Each wall is flat, endless, passes through zero and stands at right angles to its row. A trip goes straight from one point to another. List the walls that it crosses, first one first.

Walls:
(1): [ 3.4 -0.4  3.6]
(2): [ 9.2 11.6 -5.7]
(3): [-3.7 -5.4 -4.5]
(4): [-1.5  2.5 -5.8]
Trips:
[-7.0 -4.2  5.0] to [-0.7 -1.5  0.2] => none
[-5.9  5.9  0.8] to [ 5.1  7.4 -3.6] => 1
[-2.2 -3.8 -7.5] to [-2.6  5.3  4.9] => 3, 2, 4, 1
[ 2.3 -3.2 -1.7] to [2.1 4.4 4.1] => 2, 3
[-1.9  3.4 -0.3] to [3.4 1.9 5.5] => 1, 4
[ 4.3 -8.8  3.5] to [0.9 2.9 9.8] => 3
[ 2.6  2.0 -1.6] to [-3.4  6.0 -2.5] => 1
[ 4.5 -3.0 -3.0] to [-5.3 -1.1 -6.8] => 1, 2

Walls:
(1): [-2.4  7.3  8.9 -1.0  2.9 -6.7 -4.7  7.2  0.7  6.2  1.1  4.2]
(2): [-2.0 -1.8  0.3  6.8  0.8 -8.4  7.0 -0.9 -7.1  3.3 -4.6 -2.5]
(3): [-1.0  2.4  2.2 -0.9 10.5  8.6 -5.2 -4.4  6.3 -1.9  0.8 -1.4]
(4): [-1.1 -1.4 -1.5  0.9 -5.4  1.9 -0.2  3.6  3.7 -2.3 -4.5  2.9]
(5): [ 0.1 -1.1  3.0  8.4  1.0 -0.8  0.3 -5.1  0.5  2.8 -1.9 -3.4]
Trips:
[ -6.0   0.7  -1.5 -11.6  -0.8  -6.2  -4.2   0.0  -1.0   1.7   3.0   1.3] to [ 2.2 -0.4  4.4  1.6  1.0  4.0 -1.2 -3.2 -3.7 -9.5  5.5 -3.5] => 3, 1, 5
[ 3.3  4.2 -6.0  7.6  1.1  2.2 -4.1 -1.9 -4.4  2.0  2.3 -2.3] to [-2.6 -4.4 -2.6  5.5  2.6  1.7  5.4  7.3 -4.1  5.7  5.5 -3.4] => 3
[-2.1  2.3 -1.7  5.1  1.2 -1.5  5.0  4.5  0.7  9.7 -0.1  6.8] to [ 2.6  1.5 -0.6  6.2  1.2 -2.3  4.8  3.4 -1.8  2.0 -1.3  4.8] => none
[ 1.7 -3.1 -2.0  2.5 -2.7  4.1 -6.3 -6.2  1.5 -7.5  9.5 -3.0] to [-1.8 -4.9 -1.4 -4.3 -2.5 -6.3  0.2  1.9 -5.1 -3.3  4.7 -2.0] => 5, 3, 2
[-0.7  3.7  0.7  5.6  3.4  1.3 -4.1  0.3  0.4 -2.1 -3.9  3.3] to [-4.9  1.1  8.2 -6.7 -0.4 -7.3 -6.6  5.9 -4.4 -2.1 -1.0  5.5] => 5, 3

Walls:
(1): [  1.4   0.3   5.8   8.8  -4.5   2.7  -0.2  -1.4   2.5   3.0  -3.5 -12.3
  -1.1  -0.7   3.6   4.7  -0.6   1.8   3.6   1.3   3.3  -1.0   1.3   5.9
  -4.5  -4.7  -2.1  -4.8  -1.5   5.5   4.6  -3.1]
(2): [ 3.4 -2.6 -1.9 -3.2  2.8  8.6 -0.4  3.5  1.8 -9.3  5.5  1.4 -4.2  0.0
 -1.9  3.3 -0.8  0.6  0.6 -4.3 -4.1 -1.5  4.8  0.3  3.4 -3.2 -3.3  4.0
  6.4 -5.7 -5.2  6.0]
(3): [-4.1  0.0  0.4  0.3  4.6  5.1  6.9  4.4  0.0  2.5  1.2  0.3 12.3  6.7
 -6.4  1.4  1.9 -3.2 -6.5 -0.6  2.4 -2.4  6.5  6.2 -4.1 -0.3 -4.6 -2.8
  0.8  9.2 -0.5  1.9]
(4): [ 2.5 -4.9 -1.9 -3.9  4.3 -0.8 -0.7  6.3  2.6  2.8  0.7 -1.2 -2.1 -6.9
 -4.1  2.9 -0.3  0.5 -2.1 -4.5  7.7 -6.3 -4.0 -7.4  5.3  0.2 -2.5 -6.1
  2.5 -8.3 -4.2 -3.8]
(5): [ 0.8  7.5 -1.5  2.4  0.2  6.5  5.1  5.0  4.1  4.4 -2.3  6.2  2.2  4.7
  1.7 -0.3  0.2  0.5  0.3  2.1 -1.6 -5.4 -0.1 -3.7  1.7 -2.2 -3.7  2.4
  5.5 -8.2  6.8  3.5]
(6): [-6.9 -8.4  6.0 -6.9  0.2  5.1 -4.7 -5.8 -0.5  3.7 -2.9 -3.7 10.2 -3.7
 -8.5 -2.9 -4.7  1.4 -4.4  6.1  2.5 -3.4 -0.1  2.0  0.8 -4.5 -4.3 -1.4
  3.3  4.7 -2.5 -0.5]
(7): [  3.0  -2.4   0.6  -0.4   0.0  -0.1   4.0   2.2  -3.1  -5.9   2.0  11.8
   5.2  -4.7  -3.4  -1.7 -10.8   0.3   8.0  -9.1   4.6   0.5   1.0   6.1
   1.2   4.4  -5.3  -1.1   3.5   2.4  -6.3   3.9]
(8): [-1.1 -4.7 -2.4 -0.2  0.1  0.8 -0.2 -4.3  8.2 -5.1  8.6  8.5 -2.9  3.4
 -0.8  2.7 -1.8  7.5  1.5  0.3 -8.1  2.1  2.8 -3.7  1.7  9.5  5.3  2.1
 -1.1  4.6  2.6  1.2]
(9): [-0.3  1.1  1.5 10.7 11.5  0.1  6.2 -1.7  0.2 -0.8 -5.7 -1.0  1.1 -0.2
  0.6 -5.2  2.0  0.8 11.8  0.9  3.0  2.0 -3.0 -1.7  4.3 -4.3 -2.4 -1.9
  1.9 -6.9 -7.1  2.2]
Trips:
[-10.1   7.3   4.5   6.2  -6.9  -1.5   0.6 -13.7   3.1   3.6  -6.7   2.3
   6.2  -0.4  -2.9  -9.5  -1.8   0.1  -4.0   1.2   9.0  -2.6  -3.6  -9.8
  -0.2   0.3  -0.1  -0.7   2.6   3.7  -6.4   1.7] to [  4.1  -7.9  -1.6  -3.3   2.7   0.3  -0.9   1.1  -1.5   2.9   4.4   1.6
  10.4   6.6  -3.3   6.7  -4.9  -2.0  -1.8   6.6 -10.0   2.9  -5.9  -5.6
   7.1  -8.9  -2.2   2.4  -2.1   3.7   0.3  -7.6] => 1, 8, 9, 4, 2
[ 1.8  4.1  3.1  2.6  0.0  1.4 -4.6  3.1  0.4  0.3  0.6  0.3  1.4 -1.7
  2.1 -3.2 -0.3  3.4 -2.2  3.3 -0.6  3.7 -2.5 -1.8 -0.1  1.8 -3.6 -5.0
 -1.2 -0.4 -0.4 -5.0] to [ -2.1  -6.1  -4.0   1.6  -3.5   7.9  -7.4 -12.7  -4.0  -2.8  -0.8   2.8
   2.0  -6.7   3.2   1.1   4.7  -0.8  -4.1  -3.1  -2.9   5.4   1.4  -3.0
   0.1   1.6   7.8  -1.5   0.6   2.9  -1.3   4.8] => 5, 9, 8, 4, 1, 2
